Every row gives one point. The window is the flat piece filled in between its corners: a triangle in 3 columns, a solid with four corners in 4, and so on. A path goes straight from each point to the next, and from the last back to the first. List the points from which the path goes on through the window.
In the rows, 128 means zero.

Window (3 x 3):
[[144 150  72]
 [128  89 193]
 [114 129 173]]
Path:
(1): [135 104 206]
(2): [160 137 134]
(3): [106 123  83]
(4): [115 126  84]
(5): [161 143 121]
(6): [174 159 147]
(7): [ 93 121 108]
(8): [126  83 136]
(9): [142 164 183]
(10): [147 118 165]
(11): [128  80 146]
(12): [119  80 182]
(13): [140 114 193]
(14): [161 156 116]
(15): [104 137 107]
(16): [107  84 203]
Through the window after points: 2, 4, 6, 8, 12

Window (4 x 4):
[[139 118 157 136]
 [115 145 133  76]
 [146 183 123 102]
 [116  44 112 178]]
Path:
(1): [126 166 180 115]
(2): [167 128 104 107]
(3): [137  56 105 140]
(4): [110 147 175 174]
(5): [ 83 189 142 103]
(6): [167 131 135 125]
(7): [201 127  90 134]
(8): [117 127 160 150]
Through the window after points: 3, 5

Window (8 x 8):
[[129 166 129 162 106  94 137 133]
 [107 124 120 124 121 122 156 154]
 [119 171 160 124 128 140 147 162]
 [124 151 137 132 142 111 163 105]
 [105 138 214  50  53 207  66 130]
 [120 175 117 152 116 160 119 118]
 [209  70 196 176 135 153 102 149]
 [207 141 108 102 107 127 143 118]]
Path:
(1): [124 160 171 131 121 167 184 116]
(2): [144 162 130 127 104 150 190 116]
(3): [147 130 147 110 134 114  54 148]
(4): [126 181 109 129 141 124 100 118]
(5): [132 143 146 165  93 183 140 129]
(6): [134 147 154 122  84 181 131 141]
(7): [127 133 135 106 123 107  87  97]
(8): [147 135 173 106 112 142  82 132]
(9): [161 151 136 129  85 167 153 118]
(10): [135 128 210  99  53 189 142 163]
(11): [120 152 159  75 104 162  73 114]
(12): [115 132 132  99 116 129 106 148]
(13): [143 151 171 160  72 155 150 140]
(14): [103 139 193  71  53 199 107 115]
(15): [143 140 206  69 108 166  23 168]
(16): [127 154 135 123 132 107 119 149]
Through the window after points: 2, 4, 10, 14, 16

Window (9 x 9):
[[185 142 164 113 150 108  84 116 143]
 [157 179 145 142 157 117 169 141 138]
 [158 154 164 150 135 156 115 178 129]
 [134 150 177 147 139 172 155 110 181]
 [139 115 162 141  61  95 138 143 101]
 [157 144 115 124 101 164 142 163 224]
 [122 188 133 143 133 153 103 120 163]
 [140  47  61  55 133 178  37 127  42]
 [198 173 129 131  88 177 143 141 149]]
Path:
(1): [158 133 124  83 117 165  91 156 113]
(2): [161 100 122 173 151 134 105 100 112]
(3): [151 156 128 165 132 170 107 111 177]
(4): [119 181 149 114 126 137 121 138 146]
(5): [149 190 177  69  99 165 130 168 182]
(6): [166 134 109 162 141 162 116 129 145]
(7): [ 82 127  63 200 112 142  86 127 113]
(8): [152 129 153  98 132 143 108 135 135]
(9): [126 169 184  72 156  81 139 179 134]
(10): [175 136 120 168 113 149 132 109 126]
(11): [146  95 118 183  93 141 133 129 141]
(12): [175 184 170  81 136 127 150 163 135]
(13): [168 207 172  86  90 168 104 168 159]
(14): [147  99 115 174 146 128 137 109 146]
(15): [185 121 147 172 142 176 112 106 133]
(16): [130 155 107  53  95 135 117 178 148]
Through the window after points: 1, 3, 9, 13, 15

Window (11 x 11):
[[133 151 121  80 183  97 134 102 123 215 133]
 [ 71 126 100 151  78  85 131 132  83  45 110]
 [144 101 166 132 133 184 187 175 171 115 117]
 [ 90  86 166 157 116 145 156 133 112  75 181]
 [206  16 146  97 108 120 163 166 141 128 136]
 [114  67 123 110 138 204 151 138  87 133 169]
 [ 93  46  74 152 155 136 157  87  83 115 161]
 [132 184 137  98  81  92 201 139 144  98 136]
 [143 196 127 119  92 116 154 157 187 170 149]
 [192 137 144 147 145 150 149 160 141  83 150]
 [131 162 133 119 117 163 136  62 133 194 112]]
Path:
(1): [134 125 156  99 115 111 226 121  74 189 151]
(2): [146 148 124 120 118 137 149 144 177 104 142]
(3): [120 152 125  91 150 153 115 117 158 128 141]
(4): [154  85 120 131 123 134 174 134 102 147 137]
(5): [148 125 159 144 134 179 181 162 136 128 124]
(6): [109  56 124  77 119 110 149 140 206  93 133]
(7): [130  80 101  82 150 190 156  92 174  94 141]
(8): [105 163 145 158 105 120 152 138 103 129 137]
(9): [123 124 148 163  32 121 203 134  77 141 143]
(10): [121 131 127 118 155 151 144 134 153 116 147]
(11): [109  84 129 110 139 141 124 119 152 113 146]
(12): [162 142 129 154 125 151 207 131  99 173 170]
(13): [176 170 181 128 128 124 194 142  79 203 140]
(14): [127 102 115 107 129 142 130 144 164  92 138]
(15): [141 131 131  90 156 155 141 125 197  74 151]
(16): [131 127 150 146  97 133 164 135  86 177 123]
Through the window after points: 5
